Each row is a point. Each copy is the shape, with its points in the same order, stretched, turned, moved and blurred by noise. Say if it was mirrored as well.

Shape, 7 rows:
[[ 79 -14 -10]
 [ 28 -75 -17]
 [ -3  30  57]
 [ -1 -13  10]
 [-35 -20   7]
 [-30  -4  -7]
 [ 45  17  41]]
Copy 1:
[[ 50  49  12]
 [ 55 -34  35]
 [-46  15 -38]
 [-13  -7  10]
 [-30 -34  21]
 [-29 -14  30]
 [ -7  41 -30]]
Copy 1 is: mirrored
Copy 2 (7 x 3):
[[ 85 -10  36]
 [ 48  67  54]
 [-30 -40  29]
 [ -6  16  28]
 [-30  31  20]
 [-19  35   0]
 [ 22 -54  47]]
Copy 2 is: mirrored

Shape (10 x 6):
[[ -6  -6  -5 -36 -14 -80]
 [-13  47  43 -21  -6  10]
 [ 35   2 -12  -8  22  33]
 [ 63  43  -2  29   7 -18]
 [ 48  17  47  -7   9 -54]
 [-36  -2  28 -40  26  -8]
 [-31  58 -18  58  36 -55]
 [ -4 -35 -30  36 -27 -28]
 [ 22 -47  14  20 -50   9]
 [ 52 -29 -26 -19  50  14]]
Copy 1:
[[-47 -25 -29 -13 -26 -78]
 [-36  60   6 -34 -32   2]
 [ 24   8 -38  -5  12  24]
 [  7  24 -60  37 -54  17]
 [-51 -12 -30  15 -59   9]
 [-57  15  16 -20  22 -23]
 [-30  70 -17  87 -14 -58]
 [ 28 -28   1  31 -21 -55]
 [ 37 -40  22  -8 -41  -3]
 [ 14 -33 -45   9  40  23]]
Copy 1 is: mirrored
Copy 2:
[[ 16   6 -19 -46  43 -71]
 [ -9  25   9 -32 -55 -17]
 [ 23  -7  -8 -24 -11  47]
 [ 45  -7 -34  19 -38 -14]
 [ 58 -27 -18 -35 -46 -62]
 [-31 -17  21 -64 -14 -15]
 [-45  -7 -19  52 -10 -61]
 [ 25  18  19  17  54 -25]
 [ 63  20  47  -4  16   2]
 [ 23 -51 -14 -24   8  42]]
Copy 2 is: mirrored
Copy 3 (10 x 6):
[[  16  -48   39   26  -46  -52]
 [  25   42   33  -11  -22  -11]
 [  42   -1  -13    9   32   38]
 [  83   29  -39   17   10  -40]
 [  84    3   10  -13  -18  -73]
 [ -10   -8   63  -11    5  -14]
 [  -2   42  -10   68   36 -101]
 [ -11  -55  -40   13   -3  -36]
 [   7  -53  -34  -48  -25    8]
 [  65  -38    0   13   51   36]]
Copy 3 is: mirrored
Copy 4, 10 rows:
[[ 41  -3  32 -25   0 -56]
 [-27  57  34  10   6  10]
 [ 20  22 -37  22  17  39]
 [ 61  35  25  34 -23  41]
 [ 65  24  60  28  26   4]
 [-29   3  17 -23  32   3]
 [  2 -15  73 -27 -79  45]
 [ 32 -40  -4  33 -39 -21]
 [ 25  -5 -16  82   1 -25]
 [ 51 -13 -52   5  36  43]]
Copy 4 is: mirrored

Shape:
[[  25   15  -44    9   33    8  -32   19]
 [   9   31   10   14   32   71  -27   21]
 [   6  -20   19  -57   26  -21    6  -13]
 [  24  -14   13 -117   34   -7   26    0]
 [ -47   -5  -24    1   17  -13   59    7]
 [ -15   -3  -40   -5   32    9   53   -3]
 [  16   -7   15  -45 -121   44   27   22]
 [  18   18    3  -34  -18   22  -27  -14]
 [  15  -16   21   12  -38    3    4  -20]
 [  -6  -19    2   11   26  -20  -32   -6]
 [  -3  -20   19   -5   41  -19  -35    5]
 [   3   69  -41   11  -43  -11  -33    5]
 [  36   31   11  -13  -13   -3   -2   22]
 [   5  -14   18  -40   39   26  -23   23]]
Copy 1, 14 rows:
[[ 34   7 -16  39  13 -18 -41  36]
 [  5  39 -11  25  13  52 -18  39]
 [ 17   1  11 -22 -25 -23 -24 -44]
 [ 49  20 -16 -71 -39 -13 -10 -47]
 [ -3 -13 -28  32   2 -31  55 -14]
 [ 19 -10 -17  22  27 -17  31 -16]
 [-51  55  22 -82   3 -28  38  70]
 [-18  34  -6 -24  18 -12 -41  14]
 [-24  22  41   4  24 -23  -6  19]
 [ -3 -11  25  41  -6 -18 -45 -13]
 [ 11  -9  27  38 -33 -11 -37 -15]
 [-35  60 -44  32  31 -53 -25  46]
 [ 15  57   3   5   5 -29  -9  21]
 [ 18   6   6   9 -32  20 -28   2]]
Copy 1 is: mirrored
Copy 2, 14 rows:
[[  18    1  -13   26  -13    1  -28   75]
 [  24   34    4   36   -2   66   -4   42]
 [  14  -40  -10  -41   -4   -1  -16  -12]
 [  22  -53  -50  -78  -11   28   -3   -3]
 [ -40  -39  -34   30   11  -11   25   -1]
 [  -6  -34  -53   29   13   -1   21    7]
 [ -20   26  -55  -14 -119   24   14  -41]
 [  14   24  -21  -13  -31   17  -30    4]
 [   8   10    4   10  -46  -20   -8  -33]
 [   9  -18   28   15   -5  -17  -35   19]
 [  12  -27   39    0    1    0  -34   25]
 [ -38   65  -25   14  -25  -28  -35   56]
 [   0   27   -8  -23  -26    2    6   35]
 [  24  -23    3  -14  -14   52  -23   22]]
Copy 2 is: only turned
Copy 3:
[[-35 -17 -13  22 -24   4 -66  29]
 [-23   0  52  29 -13  60 -52  16]
 [ -5  -4   6 -45  23 -21  -3 -13]
 [-31 -25  15 -94  11  -4   9 -12]
 [-42 -23   9  28 -15 -23  15 -49]
 [-47 -39   8  11 -24 -10 -13 -50]
 [ 40 -28  -6  -6 -50 111  79  -5]
 [ -2  15  -5 -20 -22  46 -24  10]
 [ 45   2  -2  23 -14  28  -4 -19]
 [ -3  14  -7  26  25 -17 -44   5]
 [ -6  12  10  13  40 -22 -39  14]
 [-26  28 -38  24 -94  28 -24  32]
 [ 17 -11  14  -3 -53   7 -13  27]
 [-21  -7  29 -16  30  24 -23  18]]
Copy 3 is: mirrored

Shape (12 x 9):
[[-16 -33 -35 -22 -30  11  20  43  19]
 [ 25   2 -22   6 -36  17   3 -20 -21]
 [  5 -34 -34  12  19  20  13 -26  -8]
 [ 20  18 -12  24   2 -11  22 -17 -15]
 [ -9 -23  20 -48  27 -68 -10  44  26]
 [ 47  22  18  -6  40   6 -32   1 -17]
 [-22  22  36 -85  71   0 -55 -11   0]
 [ 25  34  16   1  40  -1  32 -13 -38]
 [  3  11 -17 -26  17  -8  -7 -33   6]
 [ 24  25 -26 -12  37 -12 -10 -13 -57]
 [-67   4  17 -18  52 -55 -30  44  24]
 [ 12 -21  12   6 -17 -10  10  -6 -40]]
Copy 1 (12 x 9):
[[-18 -41 -47  25   5  11  49  36  22]
 [ -9  -7 -28  -9  -2  42 -19 -32   5]
 [-22 -24  -7  10  59  40  12 -45  14]
 [  9  13 -14 -10  17  11   5 -51  31]
 [ 56   5  17  23  26 -61  67  37 -17]
 [ 33   3  38 -54  29  -1 -19  -6   7]
 [-14  44  80 -33  65 -27  16  55 -53]
 [-12  24  19 -62  24 -14  14 -57  26]
 [  3  30   1   1  51  21   9 -11 -13]
 [  1  11 -16 -44  53 -22 -25 -46  -2]
 [  9  31  47  44  51 -85  33  41  13]
 [ -7 -20 -10   2 -16  -4  11 -49  -5]]
Copy 1 is: mirrored
Copy 2 (12 x 9):
[[ 26 -59 -47 -18   7 -41  25  23 -32]
 [ 26   7  -5  -1 -51 -17  13  -1 -32]
 [-20 -21  -7  15 -43 -18  44   8  -6]
 [  8  31   9   1 -34 -39  38   4  -2]
 [-31 -33  22 -50  65 -84 -10  22   6]
 [-20  25  49 -22  -8  -7  -4  50 -22]
 [-92  15   9 -71  40  19 -50  30   6]
 [-29  52  27 -31 -27 -25  51  23 -12]
 [-17   4 -11 -27 -25 -11  -3   7  16]
 [-43  51  -1 -10 -49 -36   0  44 -24]
 [-54  -7  -6 -14 101 -61 -19  18  15]
 [-10   0   9 -19 -21 -48  25 -23 -50]]
Copy 2 is: mirrored
Copy 3:
[[ -12    0   13  -30   -2   13   13   63   20]
 [  19   11  -22   15  -40   19   -7    8   -7]
 [ -16  -26  -48  -22   -4    5   10   -9  -16]
 [  16   22  -25   17    7    3    1  -25   10]
 [  13    7   33  -55   55  -58  -37   25   45]
 [  30   -8  -18  -12   31   11  -69  -17    3]
 [  26   -8   34 -113   43   13  -88  -46   -8]
 [  46   31  -35  -10   46   21  -14  -34  -11]
 [   9    4  -11  -40   -8    3  -18  -36   16]
 [  15   46  -52  -35   12   -1  -43  -21   -8]
 [ -46   11   59  -55   73  -36  -49  -15   18]
 [  23    8  -13    6   -3  -19   -6   15  -28]]
Copy 3 is: only turned
Copy 4:
[[ -11  -52   -1   -6  -55   34  -22   25   27]
 [  57  -15  -11   13  -17   10  -20  -29    0]
 [  26  -49   -2   17   26    1   10  -20   13]
 [  47    1   -5   24    3    3   17   -1  -17]
 [ -44   -1   25  -66  -34  -38    7   53    6]
 [  50   19    0  -48   46   -6  -18   19  -14]
 [ -40   13  -24 -121   57  -30   -5  -14  -14]
 [  57   16   -1  -22   32   21   41   -4  -45]
 [  12    2  -26  -22   17  -21   17  -19    7]
 [  55  -11  -35  -25   26  -16   14    0  -51]
 [ -90    4   -1  -45    9  -24   -8   53  -37]
 [  41  -20   22    4  -23   -3   -9  -19  -22]]
Copy 4 is: only turned

Shape (16 x 11):
[[ -10   15   11  -17  -50   -3   37  -10  -14  -21    4]
 [ -14  -43   20   44    0   21   -3    9   12  -20    5]
 [  57   -2  -17   -5  -50   30   40   -3    3   -5  -20]
 [ -14   10   34  -16  -75   13   10  -16   -3   33   -3]
 [ -27   -4   23  -18    4   36   19    2   13  -14  -11]
 [ -22   18   32   29   -1   21 -121   18  -14  -12    6]
 [  12   19   17    7  -23   -5   44   24   15   32    3]
 [   7   18   26   -9    0  -42  -35   76   16    7   -5]
 [ -25  -10   -7   -4  -23    8  -35   20   16   17    0]
 [ -28    0    6   57  -29   32    0  -15  -22    4  -90]
 [ -24    1   20    9   -9   33   35    4   12    5   -4]
 [  -4  -19    9  -10    3   -6   29   29  -78  -14  -33]
 [  37  -95   14   20  -15   10   31   37    3   53  -33]
 [  15  -10   35  -14  -11  -11   39  -24  -12  -20  -28]
 [ -14   10    3    2   -8    3   36  -13    5   57   -8]
 [ -14   15 -111    3   -3    6   25  -20   12  -15  -10]]
Copy 1:
[[ 49 -31  11  31   2 -19  -8  -5 -36   9 -24]
 [ -2   4 -18   6  25  35   8   3  22  27 -41]
 [ 49 -41 -12 -14 -54 -15   5  23   1  12 -31]
 [ 70 -12  12   3 -12  -5 -54  15   6  21 -26]
 [ 20 -14  35  -5  24 -17   4  -6  20  14  -5]
 [ 41  78 -26 -40   6  72 -10   7   8 -37  38]
 [ 26   2   2  15 -11 -45 -24  40  -2  47  -3]
 [  1  45 -16 -17  22 -29  -8  87 -14 -32  27]
 [  1   5  -4 -43  11   8 -35  11   1  -5   0]
 [ 15 -21  84  18 -46  68 -20   6   4  11  -8]
 [ 17  -5  31   6  16 -14  -4   4  18  46 -19]
 [ 28 -64  30  47   8  15  -5  30  15 -24  40]
 [  4 -59  -6  -7  -1  19 -28  71  76   7 -33]
 [ 39 -40  21  64 -13 -22  17   4  28 -20 -36]
 [ 10 -21  28  17 -17 -28 -48   3  31  37  -3]
 [-62 -45  17 -34 -41 -26  -7 -42 -37  -5  12]]
Copy 1 is: mirrored
Copy 2:
[[   5   47   36   10  -15   -6    4   37   -3   -1   11]
 [ -21  -21   -4    8  -19   46   26  -11  -31  -42  -19]
 [  38   14   37   33  -47  -35   19   -6    7   25    0]
 [   3   32   71   -5  -20  -16  -27    0  -17   -7  -28]
 [ -10    3   36   -2   -4   53    4    3   14   16  -13]
 [ -24  -13  -84  -49  -26   35  -39    8  -24  -11 -105]
 [ -25   -6   42  -11  -19  -30    7  -15   27  -11   18]
 [ -70  -52  -24  -21   -2  -45    0   37   25   10  -33]
 [ -39  -17    2    1  -24    8  -32   -7  -30   18  -24]
 [   5   25   29  -45  -36   27   67  -34  -51    2  -65]
 [ -15    7   45  -10  -21   37   11  -16   11   -6    1]
 [  31  -33   22  -45  -15   13   58   69  -17    9   14]
 [  -1 -107   67   16  -20  -18   52  -24  -48  -21   -5]
 [  29   12   32    4   31   -3   48   22    6   -9   -3]
 [  -6   -2   50  -25    0   -3   -5  -46    2    5   25]
 [ -10   42  -25   25  -35    9  -14  -36  -30   72   69]]
Copy 2 is: mirrored

Shape, 17 rows:
[[-40 -15  19 -37  14  43 -31  45   4 -25 -26  58]
 [-13 -45 -11  -4  11  18 -14 -12  20   0  75   2]
 [-34 -32  33 -27   0  33  43 -62  -4  37 -10  47]
 [-42 -22  54  -1  41   2  24  -6  18  23  51  -9]
 [-14  26 -36 -15 -13 -64 -65  43  39 -19 -30 -32]
 [  0  11 -13  20  -6  28   3  51  12  15  15 -34]
 [-26  45 -27  40   6 -13 -27  16  27  49  72  -3]
 [-24 -61  20  24   9 -11  46 -31 -24  44  28  31]
 [ 36  37 -46  24  25 -22 -57  19  -5 -25   5 -19]
 [-14 -39  54 -42  32  39  19 -34 -46  42  31  -4]
 [-29 -20  74 -29  57  28  37 -23  -4   0   0  67]
 [-15 -24  28   9  17  43   8 -64  28  26   5  -3]
 [ 45  10  23 -40 -31 -26  13  15  34 -56 -43  33]
 [ 56   3  63 -30 -60 -38 -36   0  25  -5 -27  48]
 [  5  51   1 -41 -64 -31 -22   0  -1 -51 -22  16]
 [-54 -31  41  65   6  23  -2 -34 -17  20  42 -14]
 [ -2  24 -33  21 -12 -29 -55  29  30  31   2 -15]]
Copy 1:
[[ -5 -28 -59  -6   5 -37  60  -8  19 -34 -67 -83]
 [-20  11  38 -18 -43  13  10 -13  47 -29   4 -34]
 [ 23  68 -36 -45  21  -6  43 -18  37  44 -15 -12]
 [-29  21  51  17  -3   2  90 -29  28  31 -15 -32]
 [-94 -56 -36  51  -7 -17 -47  30 -60  -7  -6   8]
 [-10 -71   8  15 -24  33  12  26   0  17 -29 -33]
 [-60  -4  35 -10   1  44 -20  11 -27  53 -17 -70]
 [ -1  28  33 -49  45  17  35 -53  15  10  25  14]
 [-24 -37  -7  30 -32  25 -28  43 -70 -31  30 -37]
 [ 15  20  16 -18 -13 -34  92 -33  65  38  35 -27]
 [ 37  59  -4   0  26 -33 110 -21  19   4 -43 -64]
 [  5  57 -25  -2 -48  35  38 -17  19  33  -5 -23]
 [ 29  -5 -25  39 -25 -61 -31  30 -55 -28 -54   3]
 [ -5  12 -24  29 -48 -88 -58 -57 -78  17 -30 -22]
 [-25  -7 -42 -16 -26 -67 -35  58 -76  24 -33   7]
 [-52  19  17 -44 -26  48  83 -52 -16  35  11 -16]
 [-67 -42 -17  28 -10  23 -51   1 -44  24  -1 -35]]
Copy 1 is: only turned
Copy 2 (17 x 12):
[[ 53 -16 -14  14  -5 -13  14  60  26  23 -11  47]
 [-53  -8  -2  26   2   8  42  33  12 -20  29  19]
 [ -5 -35 -19 -18 -69  23  -8  38  40 -33 -27  52]
 [-46 -65  33  -5 -26  21  37  87  -2  -3  20  36]
 [ 22 -16  57   4  27  -6  28 -13 -25  32  25 -43]
 [ -5  16  49   1  -3  15  14  54 -44  22  68  -5]
 [-36   2  62 -33  32  24  42   8 -34   3  88  17]
 [-52 -27   8 -16 -72 -17  30  27  11 -13  38  46]
 [-18  20   9 -15  54 -34  18  -3 -40  20  36 -26]
 [-57 -43   4  23 -41   4 -29  77  20  -4 -39  62]
 [  6 -66 -21 -25 -42  -6  19  97  30 -21 -50  69]
 [-30 -45 -32 -12 -26  40   8  38  -3 -23  21  18]
 [ 68 -20  26  -5 -11 -36  10  47  -3 -52 -48 -25]
 [ 56 -48  41  12   6 -55 -14  15 -25 -65 -13   6]
 [ 63   2  34 -10  14 -32 -29  16  35 -34 -29 -25]
 [-53 -41 -15 -17 -22  -2  15  46  10  17 110  29]
 [ -4  -1  52 -10  26   3  26 -19 -49  20  70 -11]]
Copy 2 is: mirrored
